Each row of a before or after table is a point. One or more steps were done to the points. Then noise was added and the rows were shuffled. The steps act on how far a point lies along the listed directions, d1 being the first. Name the steps. A step turns or swaps two directions, mirrors them in a line or flattens them onto one, adds a multiple of one to another, or multiplies one. Angles are multiples of 10 degrees, from the lower direction toward the higher: turns from -170 to 170, lines from 10 to 170 but not 90. Use the fewest steps. Two steps may share a direction if one is a turn and the other turns, adds or multiplies; they go together, in the order done. Otherwise the lowest direction goes first.

Directions:
(1): -0.034; 0.026
(2): -0.026; -0.034
Before:
0.010; -0.014
-0.027; -0.014
0.019; -0.020
0.022; -0.018
-0.029; 0.005
0.024; 0.017
-0.030; 0.056
0.000; 0.053
-0.036; 0.049
After, 9 rows:
0.030; 0.039
-0.007; -0.007
0.000; -0.001
-0.034; -0.043
-0.013; -0.022
0.021; 0.026
-0.004; -0.006
0.036; 0.046
0.051; 0.064
Steps: multiply d1 by 0; multiply d2 by 2

Directions:
(1): -0.029; 0.044; -0.001
(2): -0.025; -0.017; -0.042
Before:
0.012; 0.005; 0.009
-0.013; -0.011; -0.022
-0.005; -0.026; 0.008
0.031; 0.021; 0.048
-0.014; -0.039; -0.050
0.024; 0.058; 0.060
0.009; -0.030; -0.034
-0.010; 0.014; -0.038
0.025; -0.009; 0.034
0.043; -0.001; 0.021
-0.010; -0.035; -0.034
-0.008; -0.031; -0.064
After:
0.037; 0.022; 0.027
-0.006; 0.088; 0.042
-0.002; -0.015; -0.016
0.020; 0.008; 0.041
-0.002; -0.003; -0.038
0.024; -0.056; -0.056
0.024; -0.029; -0.020
0.001; -0.025; 0.013
0.008; 0.012; 0.009
0.012; -0.053; -0.034
0.004; -0.043; -0.017
0.014; 0.045; 0.041
Steps: turn d1 and d2 by 30 degrees

Directions:
(1): 0.030; 0.030; -0.024; -0.020; -0.034; -0.039
(2): 0.034; 0.038; 0.011; -0.022; 0.042; 0.023
(3): 0.007; 0.004; -0.027; -0.004; -0.036; 0.058
(4): -0.056; 0.047; 0.001; -0.011; -0.003; 0.001
(5): 0.010; 0.028; -0.012; 0.066; 0.005; -0.001
(6): 0.012; 0.011; 0.063; 0.008; -0.035; 0.006
Before (14 x 6):
-0.003; 0.061; -0.048; -0.063; -0.032; -0.051
-0.006; -0.016; -0.022; 0.025; 0.032; 0.007
-0.017; 0.001; 0.000; -0.026; -0.025; 0.073
0.025; -0.049; 0.035; 0.036; 0.000; 0.004
-0.035; 0.008; 0.027; -0.021; -0.010; 0.019
-0.049; -0.002; -0.007; -0.025; 0.009; 0.001
-0.054; 0.011; 0.009; 0.003; 0.008; 0.002
-0.043; 0.044; -0.023; 0.030; 0.012; -0.014
0.005; 0.009; -0.035; -0.030; -0.021; -0.035
-0.042; 0.023; -0.016; -0.013; 0.035; 0.001
0.018; -0.001; 0.007; -0.034; 0.064; 0.021
-0.037; 0.022; 0.003; -0.033; 0.036; 0.028
-0.043; 0.024; -0.016; 0.019; 0.006; -0.002
-0.027; 0.032; -0.014; -0.042; 0.017; 0.005
After (14 x 6):
0.000; -0.033; -0.014; 0.006; 0.052; -0.013
-0.038; 0.025; -0.003; 0.025; 0.029; -0.017
0.005; 0.006; -0.015; 0.051; 0.026; -0.015
0.002; -0.043; 0.062; -0.028; 0.025; -0.017
-0.019; 0.012; 0.016; 0.046; 0.037; -0.021
-0.011; 0.026; -0.029; 0.029; 0.037; 0.005
-0.059; -0.019; 0.007; 0.028; -0.035; 0.004
-0.033; 0.031; -0.008; 0.029; 0.031; 0.019
0.024; 0.087; -0.097; -0.010; -0.079; 0.028
0.009; 0.029; -0.046; -0.020; -0.040; 0.001
-0.020; 0.042; -0.034; 0.014; 0.001; 0.021
0.031; 0.016; -0.028; 0.058; 0.024; -0.009
-0.040; 0.026; 0.032; 0.031; 0.004; -0.004
-0.014; 0.012; -0.012; -0.027; 0.027; 0.042
Steps: turn d2 and d3 by 70 degrees; add 1 times d1 to d3; turn d4 and d5 by 70 degrees
